Each row of a before or after table is a point. One or more steps were done to the points. Then noise was added and the rows were shuffled. The steps act on how far a point lies along the listed directions, d1 being the first. What was done? A step turns or swaps two directions, mirrors them in a line or flattens them onto one, adds a multiple of one to another, or multiplies one. Angles are multiples of 10 degrees, from the lower direction toward the higher: turns from -170 to 170, lines from 10 to 170 but not 90. Use the fewest steps. Two steps may share a direction if one is a turn and the other turns, adds or multiplies; they go together, in the order done. Otherwise the lowest direction goes first.
In the rows, 128 means zero.

Directions:
(1): [142  57 119]
(2): [ 63 111 155]
(3): [ 99 131  61]
Before:
[[158 174 141]
 [ 68  86 158]
 [ 92 102 112]
 [142 169 132]
 [102 123 136]
 [107 102 106]
 [162 170 134]
 [123 113  99]
 [148 154 131]
 [133 164 145]
 [ 70 112 100]
 [128 177 142]
 [100 122 103]
 [117 125 115]]
After, 14 rows:
[[120  85 104]
 [121 223 154]
 [ 90 103  82]
 [118 123 115]
 [122 131 120]
 [129 224 161]
 [124  67 104]
 [122 216 151]
 [113  80  91]
 [126 188 149]
 [136 212 154]
 [113 249 155]
 [120  68  99]
 [105 117 100]]
Steps: multiply d1 by 2.5; flatten d2 and d3 onto the line at 70 degrees

Directions:
(1): [202 129 141 165]
(2): [157  86  72  93]
(3): [127  67 183 112]
Before, 13 rows:
[[140 148 117 143]
 [ 88 126  80 120]
 [ 89 129 128 105]
 [109  72 111  84]
 [119 165 143 133]
 [100 182 116 111]
 [161  75 167 129]
 [101 158  89  97]
 [176  95  66 120]
 [ 68 137 127 124]
 [133  94 214 144]
 [136 142 141 157]
 [109  57  98  90]]
After, 13 rows:
[[186 141 115 136]
 [ 47 128 182 125]
 [  4 141 104  90]
 [112  67 148  96]
 [155 146 155 181]
 [ 24 127 184 125]
 [163 112 101 135]
 [135 147 161 151]
 [111 190 135 138]
 [169 180 127 145]
 [199  47 157 119]
 [137 136 100 127]
 [ 86 169 141 165]]
Steps: multiply d2 by 1.6; turn d1 and d2 by 110 degrees

Directions:
(1): [103  52  92  88 143 160]
(2): [ 80  87 144 158  91  65]
(3): [104 133  96 197  97 185]
(4): [204  83 146 139  81 137]
(5): [ 93 142 184  85  78 168]
(6): [133 156  61  90  70 105]
Before, 13 rows:
[[156  90 137  95 129 103]
 [111 127  85 125 142 133]
 [117 102 146 111 162 102]
 [152 120 128 150  99 136]
 [136  95  82 178 182 105]
 [203  71 139 149  92 161]
 [123 121 141 119 169 110]
 [117 151 102 108 125 106]
 [118 108 108 144 158 151]
 [128 105 131 102 146 116]
 [117 106 113 138 125 123]
 [ 86 126  61 119  60  81]
 [120 112 135 120 151 138]]
After, 13 rows:
[[  8 175 211  63  91 219]
 [151 107 100 119  97 140]
 [137 100 141 132 160 133]
 [128 104 138 101 142 121]
 [109 106 133 122 104 138]
 [154 100 170 123 154 124]
 [161 135  86 114 100  89]
 [ 78 159 149 113  95 153]
 [109  90 239  92  38 212]
 [117 122  22 107  24  68]
 [135  86 163 114 155 109]
 [129  96 148 132 125 176]
 [ 92 123 164  57 116 124]]
Steps: turn d4 and d5 by 140 degrees; multiply d5 by 2.5; multiply d6 by 1.6
